Rows are points. A path goes straight from each point to the next, and from the last back to the first. The post is the endless flat space through its rows: a point in 2 columns, a line in 3, a plane in 4, and so on, so that a path can go around it. Count how often the path circles the post. Going back the other way cancels.

Post:
[-0.025 0.095 0.150]
[-0.092 -0.170 -0.179]
Path (24 x 3):
[-0.210 -0.079 0.015]
[-0.027 -0.093 0.304]
[0.091 0.343 0.404]
[-0.045 0.104 0.043]
[-0.274 -0.171 -0.239]
[-0.100 -0.154 0.085]
[0.138 -0.201 -0.098]
[0.058 -0.023 -0.273]
[-0.115 0.110 0.071]
[-0.179 -0.282 -0.247]
[-0.054 -0.091 0.086]
[0.202 0.165 0.280]
[-0.028 0.054 -0.279]
[0.087 0.017 -0.053]
[0.034 -0.149 0.198]
[-0.195 -0.185 -0.118]
[-0.136 0.209 0.051]
[0.010 0.027 -0.004]
[0.037 0.017 0.145]
[-0.106 -0.066 0.207]
[-0.155 0.255 0.260]
[-0.084 -0.040 -0.337]
[0.199 0.242 0.109]
[-0.146 -0.116 -0.177]
Times around: 1

Post, 7 rows:
[-0.195 0.095 -0.229 0.085 0.142 -0.055 0.053 0.094]
[0.022 -0.170 0.136 0.044 -0.018 0.179 -0.085 0.105]
[-0.033 -0.165 -0.076 -0.083 -0.050 -0.123 0.017 0.059]
[0.101 0.106 -0.106 0.212 0.058 0.024 -0.130 -0.093]
[0.154 -0.062 0.050 -0.098 -0.031 -0.092 0.108 0.053]
[0.204 0.044 -0.132 -0.083 -0.111 0.073 0.144 0.008]
[-0.191 0.285 0.025 0.018 -0.181 0.148 0.182 -0.048]
Path:
[-0.177 -0.007 -0.172 -0.151 -0.047 -0.266 -0.099 0.076]
[0.051 0.424 -0.150 0.317 0.012 0.105 -0.117 -0.346]
[0.064 -0.043 0.202 0.016 0.151 -0.047 0.125 -0.100]
[0.177 -0.040 -0.042 -0.131 0.114 0.334 -0.075 0.066]
[-0.110 0.365 0.022 -0.128 0.018 0.080 0.049 0.006]
[0.108 0.081 -0.170 -0.059 0.105 0.041 0.123 -0.070]
[0.006 0.038 0.141 0.094 -0.083 -0.065 0.108 -0.227]
[0.299 0.026 -0.136 0.259 -0.081 -0.019 0.086 -0.056]
[0.087 0.033 -0.272 -0.043 -0.199 0.427 0.237 0.129]
[0.212 0.524 -0.173 0.139 -0.223 0.141 0.208 0.086]
[-0.007 -0.091 -0.146 -0.145 -0.106 -0.188 -0.298 -0.033]
[0.108 -0.154 -0.270 -0.174 -0.005 -0.218 -0.241 -0.181]
[-0.397 -0.223 0.388 -0.006 -0.049 -0.017 -0.046 -0.058]
[0.248 -0.244 -0.341 0.099 -0.195 0.765 0.122 0.091]
[-0.023 -0.076 0.242 0.011 -0.014 0.346 0.116 -0.086]
[0.277 -0.439 0.157 -0.172 0.116 -0.160 0.183 0.052]
[0.145 0.074 -0.249 0.138 0.103 -0.070 0.211 0.147]
[-0.215 -0.165 -0.051 0.049 -0.128 -0.428 -0.148 0.109]
[-0.081 0.134 0.050 0.035 -0.300 0.019 -0.210 -0.176]
[-0.188 0.004 -0.172 -0.273 -0.145 0.029 0.068 -0.074]
[0.018 -0.114 -0.035 -0.236 0.018 0.107 0.096 0.213]
[-0.022 0.006 0.150 0.069 0.050 -0.401 -0.093 -0.375]
[0.064 -0.203 -0.132 0.054 0.143 -0.076 0.075 0.052]
[0.038 0.016 -0.127 0.202 -0.050 0.044 0.069 -0.010]
[0.096 0.033 0.263 0.259 0.107 0.013 0.003 -0.247]
[-0.157 -0.080 0.272 -0.052 0.041 0.008 0.078 0.001]
[0.114 -0.118 -0.012 0.077 -0.130 -0.036 -0.054 -0.200]
[0.212 0.070 0.039 0.172 -0.117 0.072 0.011 -0.004]
[-0.298 0.202 0.008 0.146 0.182 0.089 0.109 0.359]
Times around: 3

Post, 11 rows:
[0.117 0.097 -0.168 0.319 0.286 0.078 0.167 -0.184 -0.079 -0.032 0.108 -0.087]
[-0.006 -0.021 -0.208 0.042 0.224 0.236 0.181 -0.005 -0.104 0.004 -0.136 -0.232]
[0.158 -0.008 -0.126 0.067 0.085 -0.008 0.281 0.016 0.070 0.049 -0.122 -0.127]
[0.170 0.082 0.172 -0.023 -0.172 -0.216 -0.086 0.107 -0.193 0.089 -0.138 0.069]
[-0.102 -0.022 -0.051 -0.024 -0.227 0.084 -0.083 -0.031 0.144 -0.050 0.079 0.003]
[-0.004 -0.025 0.064 0.085 -0.241 -0.065 -0.202 0.095 0.033 0.315 -0.123 0.125]
[-0.108 -0.063 -0.279 0.205 -0.049 0.099 -0.043 0.167 0.050 -0.119 -0.121 0.002]
[-0.218 0.165 -0.157 0.033 0.067 -0.021 0.134 0.043 0.085 -0.064 0.014 0.027]
[0.113 0.161 -0.243 -0.045 0.142 0.069 -0.066 -0.063 0.119 -0.038 0.059 0.109]
[0.112 0.030 0.142 0.035 0.168 -0.155 -0.137 -0.070 0.056 0.010 -0.208 0.217]
[0.143 0.209 0.137 -0.008 -0.097 0.021 0.082 -0.167 -0.069 -0.057 -0.272 0.131]
Path:
[0.163 -0.101 -0.260 0.271 0.273 -0.185 -0.085 0.049 0.145 -0.110 -0.354 0.243]
[0.402 0.049 -0.178 -0.288 -0.219 -0.129 0.053 0.109 0.223 0.248 -0.188 -0.148]
[0.361 -0.197 0.018 -0.238 0.059 0.122 -0.043 -0.292 0.093 0.006 -0.433 -0.082]
[0.399 -0.044 0.183 0.134 0.150 0.026 -0.124 -0.585 0.159 -0.056 0.072 0.205]
[-0.037 0.042 -0.069 0.305 0.101 0.204 0.285 -0.118 -0.019 0.096 -0.279 0.026]
[0.254 0.147 -0.016 0.069 0.301 -0.160 -0.012 0.230 -0.098 0.039 0.043 -0.095]
[0.137 -0.175 -0.381 0.537 0.012 0.098 -0.316 0.214 -0.185 0.103 0.021 -0.183]
[-0.328 0.075 0.180 0.063 -0.155 0.066 0.009 -0.305 -0.171 0.051 -0.219 -0.079]
[-0.048 -0.013 -0.219 0.104 -0.149 0.138 0.090 -0.051 -0.246 0.050 -0.001 -0.096]
[-0.052 0.260 0.108 -0.082 0.016 0.151 -0.046 -0.199 -0.410 -0.080 -0.154 0.113]
[-0.030 0.019 -0.327 0.147 -0.056 0.140 -0.107 -0.045 0.097 0.185 0.075 0.053]
[-0.176 0.239 -0.136 -0.070 0.026 -0.023 0.017 0.119 -0.018 -0.157 -0.182 0.210]
[0.039 0.005 -0.064 0.201 0.108 -0.031 -0.145 0.105 0.245 0.135 0.171 0.204]
[0.117 0.344 -0.366 0.346 -0.022 0.042 -0.135 0.179 -0.137 -0.216 -0.042 0.095]
[0.004 0.120 -0.035 0.091 -0.368 -0.092 0.045 -0.015 0.100 0.019 0.087 -0.018]
[-0.048 0.227 -0.005 -0.069 0.083 0.135 -0.086 -0.139 0.018 -0.162 -0.203 -0.026]
[0.217 0.069 -0.213 -0.098 0.107 0.042 -0.065 -0.304 0.186 -0.081 -0.066 0.169]
[-0.041 -0.141 -0.435 0.115 0.050 0.109 0.050 0.218 -0.052 0.013 -0.045 -0.130]
[-0.095 0.016 -0.031 0.261 0.073 0.067 -0.171 0.084 -0.100 0.302 0.200 0.139]
[0.103 -0.067 -0.460 0.076 -0.197 0.130 -0.025 0.460 0.140 0.124 -0.052 -0.109]
[0.086 0.035 0.008 0.358 0.052 0.016 -0.015 -0.154 -0.132 0.377 0.123 -0.216]
[0.151 -0.038 -0.049 -0.290 -0.306 -0.124 -0.286 0.042 0.137 0.023 0.038 0.137]
[-0.122 0.140 0.038 -0.177 0.186 0.019 0.115 -0.193 0.163 0.390 -0.003 0.078]
[0.131 0.136 -0.083 0.161 -0.104 0.286 -0.078 -0.228 0.163 -0.075 -0.223 0.302]
[-0.445 0.219 -0.015 0.355 -0.137 -0.203 0.203 0.121 0.130 0.028 0.119 0.178]
[0.201 0.102 0.008 0.155 0.074 0.215 -0.012 -0.208 0.067 -0.226 -0.076 0.087]
[-0.006 0.015 -0.049 0.260 -0.007 -0.339 0.039 0.041 0.323 0.177 0.081 0.062]
Times around: 4
